Every row gives one point. The last column is the point's height on a tilted bowl or saddle (a function of degree 2), plus a little noise. Along how many of its main directions does it bend up, bend down or stay straight?

Points:
[[ -6.0  -2.2   4.0]
 [ -1.5  -0.7   1.6]
 [ -5.6  -1.4   3.7]
 [  4.6  -3.8   1.1]
 [ -0.1   3.3   2.7]
 [ -3.6   1.0   3.0]
 [  1.2  -3.6   0.8]
 [  1.9   0.5   1.4]
 [-10.3   0.2   8.9]]
Directions: 2 up, 0 down, 0 straight

Points (18 x 4):
[[-0.5  1.0  1.1 -0.5]
 [-1.8  1.2  7.2 -2.3]
 [-2.2  2.0 -1.2 -0.6]
 [ 1.6 -1.0 -2.5  0.9]
 [-1.4 -1.5  5.5 -1.3]
 [-1.6 -4.7  2.8 -1.0]
 [ 3.6 -0.1  1.3 -1.7]
 [ 1.8 -0.8  0.7 -0.3]
 [-0.2  0.2 -4.7  1.5]
 [ 9.3  4.2 -8.1 -9.9]
 [-5.5 -1.0 -1.8 -0.8]
 [-5.3  5.6 -0.3 -6.0]
 [ 0.2  1.1 -1.1  0.0]
 [-9.1  0.9  8.3 -8.0]
 [ 3.3  5.5  0.5 -5.5]
 [ 1.3  4.6  0.5 -3.5]
 [-2.7 -1.1  6.0 -1.7]
 [-4.7 -2.3 -6.3  1.4]]
Directions: 0 up, 2 down, 1 straight

Points (27 x 5):
[[  1.5   1.2  -0.9   2.2  -0.3]
 [  3.0  -5.0   2.4  -0.8   0.6]
 [  7.6   1.2  -0.7   1.6   3.9]
 [  2.5  -7.6   3.5  -0.2   1.7]
 [  3.2   3.4  -5.2  -2.4   4.0]
 [  2.1  -2.3   4.6   2.4  -1.4]
 [ -1.9   1.4   8.3   2.9  -0.2]
 [ -1.3  -1.9   2.0   0.5  -1.6]
 [ -4.0  -1.4   1.9   0.1  -0.6]
 [ -2.5  -1.2  -5.7  -2.8   3.0]
 [  0.2   4.3  -1.3   2.9   1.1]
 [  7.0   0.5  -1.4  -0.3   3.7]
 [ -3.0  -3.6  -3.3   4.2   2.5]
 [  2.6   0.5   0.1  -9.0   6.3]
 [  1.1   0.5  -6.6  -1.9   3.7]
 [  1.3 -10.3   6.9  -2.9   5.6]
 [  1.0   2.5   0.5   2.0  -0.6]
 [ -5.7  -9.6  -3.9  -5.5   9.9]
 [  1.1  -1.1   1.4  -0.4  -1.4]
 [ -2.4   2.9   4.7  -2.8  -0.3]
 [ -1.5  -1.6  -5.8   5.2   4.3]
 [ -5.0   2.4   0.2  -1.4   1.0]
 [  1.9  -3.3  -7.2   2.2   4.8]
 [ -2.4   3.6   3.5  -2.7  -0.3]
 [ -7.1   0.4  -2.5   2.4   4.1]
 [  9.3   6.7  -0.8   3.8   8.7]
 [  4.9   1.1   3.9  -2.6   0.8]]
Directions: 4 up, 0 down, 0 straight

Points:
[[ -5.6  -1.0   7.2  -0.3   2.3  -3.0  -0.4]
 [ -2.4  -5.4  -0.6   3.2   0.0  -3.5  -4.0]
 [ -3.2   1.8   4.0   3.7  -4.9  -1.3  -2.5]
 [  2.0   1.7   2.9   2.0  -1.2   5.7  -2.8]
 [ -1.0   4.2  -0.8   0.4   4.1  -5.4  -3.6]
 [ -2.3   2.1   3.8   8.6  -2.8   3.0  -6.1]
 [  4.1  -1.2   3.0   4.1  10.4  -2.7  -7.6]
 [  3.5  -2.4  -8.1   2.8  -3.8  -3.6  -2.1]
 [  3.1   0.1   4.0  -0.2   1.3   0.4  -2.5]
 [  1.5   4.1   2.9  -2.8  -4.3   5.9  -3.5]
 [ -7.5  -1.4  -2.7   0.2   4.3  -0.7  -3.5]
 [ -0.1  -9.1   3.6   1.1  -1.4  -1.8  -6.9]
 [  2.2  -5.9   3.5 -11.7  -1.1   0.4  -6.4]
 [  5.4  -3.7  -4.6   6.3   0.4  -5.6  -2.8]
 [ -0.5   1.7  -6.7   3.0  -0.5   3.8  -0.2]
 [  1.7  -7.0  -3.1  -6.7  -8.6  -2.1  -8.0]
 [ -3.6  -4.6   0.6   3.8  -1.5   0.6  -3.5]
 [  1.8   3.5  -0.1  10.0  -0.4  -0.5  -4.9]
 [ -5.0  -4.1  -4.9   8.5   5.0  -0.8  -5.8]
 [ -5.6   6.7  -4.2  -5.4  -3.5  -1.2  -1.7]
 [ -4.7  -5.4   0.4  -3.7  -1.5  -0.2  -2.1]
 [ -1.5  -1.2   4.5  -1.0  -1.1   0.9  -1.3]
 [ -3.7  -2.0   2.0  -3.1  -0.5   2.3  -0.9]
 [  2.0   2.4   4.5   3.4  -4.2   3.5  -4.5]
 [ -2.8   1.7  -1.1   4.0   3.2   5.6  -2.4]
 [ -2.6   3.1  -2.9  -1.7   7.0  -2.1  -4.0]
 [ -0.6  -1.5   0.6   3.5  -1.8   3.2  -2.0]
 [ -0.5   0.9  -0.5   2.5  -0.8  -7.9  -4.0]
 [ -2.5  -2.9  -8.0  -2.2  -2.1   2.1  -2.2]
 [ -1.8   0.4   0.7  -1.6   8.4   3.7  -4.0]
 [ -1.2  -0.8  -9.7   0.0   3.1   8.1   0.3]
 [ -1.0   0.4   1.4   1.2  -4.8   1.9  -2.1]
 [ -1.6  -3.2  -1.8   8.4  -3.6   3.0  -4.1]
 [  3.8   2.5  -4.7   0.2  -1.8  -3.6  -2.5]
 [  6.5   3.9  -1.1  -1.8  -2.7  -1.6  -3.4]
 [  1.8   0.3   2.7   0.7   0.1  -6.4  -3.5]
 [ -3.2  -0.6   5.7  -2.4  -1.0   0.1   0.0]
 [  3.2   1.7   4.6   0.3  -5.3  -0.1  -3.9]
 [ -5.8  -1.0   3.2  -0.6   3.7   0.2  -1.6]]
Directions: 1 up, 5 down, 0 straight

Points, 76 rows:
[[  0.0  -2.3  -3.1   4.9   3.3   6.2  12.2  -0.8 -13.2]
 [ -4.0  -1.0  -7.5   6.8   1.6   0.6  10.3  -4.0  -9.0]
 [ -4.1  -4.7   1.4  -2.7   4.0   4.6  -0.5   0.4   0.2]
 [  3.2  -3.5  -4.3   0.0  -0.2   2.6  -0.3  -2.4   0.7]
 [ -2.7  -0.6  -6.4  -2.4  -6.6  -6.8  -3.9  -1.6  -1.4]
 [ -0.7   6.0  -8.1   2.1   0.0  -3.7  -3.7  -5.0   1.0]
 [  4.4  -7.7   5.8  -1.9   1.3  -1.0  -1.2  -1.8  -1.0]
 [  2.6   1.7  -5.5   3.5   3.7   5.4   1.5   2.9  -5.1]
 [  4.7   2.0   1.1   2.0   0.4   0.6   5.6   0.7  -2.1]
 [  5.2  -2.9   0.2   2.8   1.5   2.3  -5.0   4.9   0.3]
 [  1.5   3.4  -4.0   0.7   0.5  -4.2   4.1   4.3  -2.2]
 [ -1.6   4.0   1.9  -0.8  -4.8   0.2   4.2   1.8  -0.8]
 [ -5.3  -0.5  -0.2   3.7  -2.8  -6.0   5.2  -0.1  -4.6]
 [  4.0   8.6   0.0   8.6  -1.7  11.3   2.6   3.8  -9.6]
 [  1.6  -1.4   0.3  -0.5  -7.9   6.9   1.7   1.8   2.0]
 [  5.1   0.3  -4.7  -7.1  -1.7   1.7  -3.1   0.7   2.1]
 [  3.0   0.7  -5.1  -2.6   2.8   0.0  -0.9   4.9  -2.4]
 [ -0.1   0.6  -6.3  -0.6   0.2  -2.6   4.0  -1.1  -1.6]
 [ -2.0   3.3  -4.6   1.3  -2.6   2.0   2.9  -2.4  -1.6]
 [  0.7  -0.5   3.6   1.1   2.4   0.6   1.2  -4.9  -0.9]
 [ -6.7  -5.0  -3.6   1.0  -1.1  -0.5   5.6  -0.6  -5.9]
 [  3.2   5.3   5.3   8.4  -4.3   2.6   0.2   6.5   1.0]
 [  3.0   3.4  -2.1  -3.4  -4.0  -1.4  -5.0   0.3   1.8]
 [ -5.0  -1.5   4.0  -3.0  -0.1   2.1  -6.7  -3.0   4.7]
 [ -3.1   0.1   3.2   0.0   4.5  -4.1  -1.5  -5.2  -1.6]
 [ -5.2  -2.3  -5.7  -2.7  -0.5  -0.9   0.0  -3.1  -1.7]
 [ -3.0  -0.6  -1.9   0.7  -6.7  -1.9  -0.7   4.5  -1.0]
 [  5.7   2.4   3.7  -2.1  -5.6   3.0   1.2   2.2   3.4]
 [ -2.8  -0.6   3.0  -2.1   4.6   0.9  -1.6  -0.7   0.2]
 [ -0.7  -1.8  -1.9  -1.3  -2.7  -3.6  -2.6   1.8   0.0]
 [  4.3   0.2  -3.3   3.2   5.3   0.5  -0.4  -3.9  -1.7]
 [  0.2   1.7   3.6  -1.0   1.2  -2.6  -2.5   1.9   0.6]
 [  0.2  -5.2  -2.4  -1.4   0.0   4.8  -5.3  -6.7   3.3]
 [ -1.9   1.8  -5.4   2.1   3.0   4.6  -4.1   2.4  -2.0]
 [ -0.5  -2.0  -1.8   6.3  -2.8   4.8  -0.8  -5.9   2.7]
 [  4.2  -8.2  -0.2   6.3   4.1  -2.5   4.0   2.2  -7.9]
 [ -0.5  -0.4   1.5   0.0   4.4  -2.7   5.2  -3.3  -4.1]
 [  4.7  -1.3   2.9  -0.1  -3.5  -3.1  -1.2  -2.4   1.6]
 [ -2.0  -3.6   1.6  -0.5  13.0   2.0   1.5   3.9  -8.4]
 [  0.7  -7.4   3.0  -0.8  -0.6  -0.8   3.0  -2.6  -2.2]
 [ -2.0  -3.1   4.1   3.2  10.5   0.0  -2.4  -8.0  -2.6]
 [  2.3  -5.1   7.2   8.8   2.0   3.7   8.4   1.7  -8.5]
 [ -2.0   2.9   0.0  -0.3  -2.8   1.5  -1.9  -0.9   1.1]
 [  2.3  -1.7   3.1  -1.0  -0.6  -3.2   5.2  -7.6  -4.1]
 [ -0.6  -2.8   1.4  -5.5   0.3  -4.2  -2.5   4.5  -2.1]
 [  4.1   2.6  -0.1   3.0   4.9  -4.7  -5.4   8.1  -2.9]
 [  5.7   0.3   0.0   1.1  -3.3   2.1   7.7  -1.1  -1.8]
 [  0.3  -1.2   2.4   1.1   5.2   3.4   0.9  -5.8  -2.2]
 [ -3.0   0.3   1.6  -0.9  -3.9   1.1   1.8   0.4   0.4]
 [ -3.9  -7.1   1.3  -4.2  -2.8   0.7   4.4   7.1  -5.2]
 [ -5.5   0.0  -2.5  -1.0   1.9  -3.2  -2.6   2.1  -2.3]
 [  4.6  -1.4  -1.9  -4.6  -2.3   1.3   0.9   7.3  -0.8]
 [ -1.3  -1.1   2.4  -3.8   4.7   1.8  -3.0  -2.2   0.5]
 [  4.3   2.7   3.9   1.5  -3.3  -0.1  -1.4  -2.8   2.2]
 [ -4.4  -5.6   0.6   1.0   1.8   3.5   3.8   6.0  -5.8]
 [  4.8   6.2  -3.2  -2.3   0.4   4.7  -2.8  -1.8  -0.5]
 [ -5.7   1.5   3.4  -0.3  -3.0   5.0  -7.7  -5.8   5.5]
 [ -3.4  -6.4   2.4   1.9   4.2   3.2  -1.2   6.2  -2.5]
 [ -6.2  -3.8   0.7  -2.8   4.7  -6.2  -3.0  -1.6  -3.3]
 [ -0.3  -2.8  -1.1   5.5   4.6  -1.5  -3.9  -3.2   1.8]
 [ -8.9   1.5   2.7  -0.6  -0.7  -0.6  -0.1   6.6  -2.5]
 [  1.0   3.1   2.7   3.1   0.6  -1.5  -0.1   4.3  -0.2]
 [ 12.5  -3.0  -6.3  -5.0  -3.3  -5.7   2.0  -4.9   3.1]
 [ -9.8   4.2  -5.9   1.1  -6.4  -4.0   3.6  -0.1  -7.9]
 [ -3.9  -1.7  -1.2   2.4  -3.1   0.4  -0.8   6.6  -2.0]
 [  1.6  -6.5  -1.5  -8.3   3.9   3.5  -5.1   5.6  -3.0]
 [  2.0   0.1  -0.4  -2.5   9.9   7.6  -4.9   1.6  -5.3]
 [  1.6   1.7   3.3   3.5  -0.2  -5.2   3.0   2.0  -1.2]
 [ -1.3  -2.8  -1.2  -4.2   0.4  -4.9   0.9  -4.5  -2.8]
 [ -5.5  -0.7   4.0  -0.5  -8.3   2.4   2.1  -2.5   1.1]
 [ -2.6  -3.9  -2.0  -4.4   1.4  -1.0  -2.0  -1.2  -0.9]
 [  4.5  -4.6  -6.3   3.2  -5.8  -3.1  -1.5  -8.4   3.7]
 [ -1.0   1.7  -0.3  -0.6   2.7   0.2  -2.9  -0.8   0.1]
 [ -1.2   3.5  -1.5  -5.1   4.0   1.9  -2.2  -6.2  -1.8]
 [  3.6  -3.2  -2.2  -3.0   2.9  -2.8  -7.6  -1.1  -0.5]
 [  7.3  -5.3  -5.3   3.7  -2.2   0.0  -6.2   0.1   5.0]]
Directions: 2 up, 4 down, 2 straight
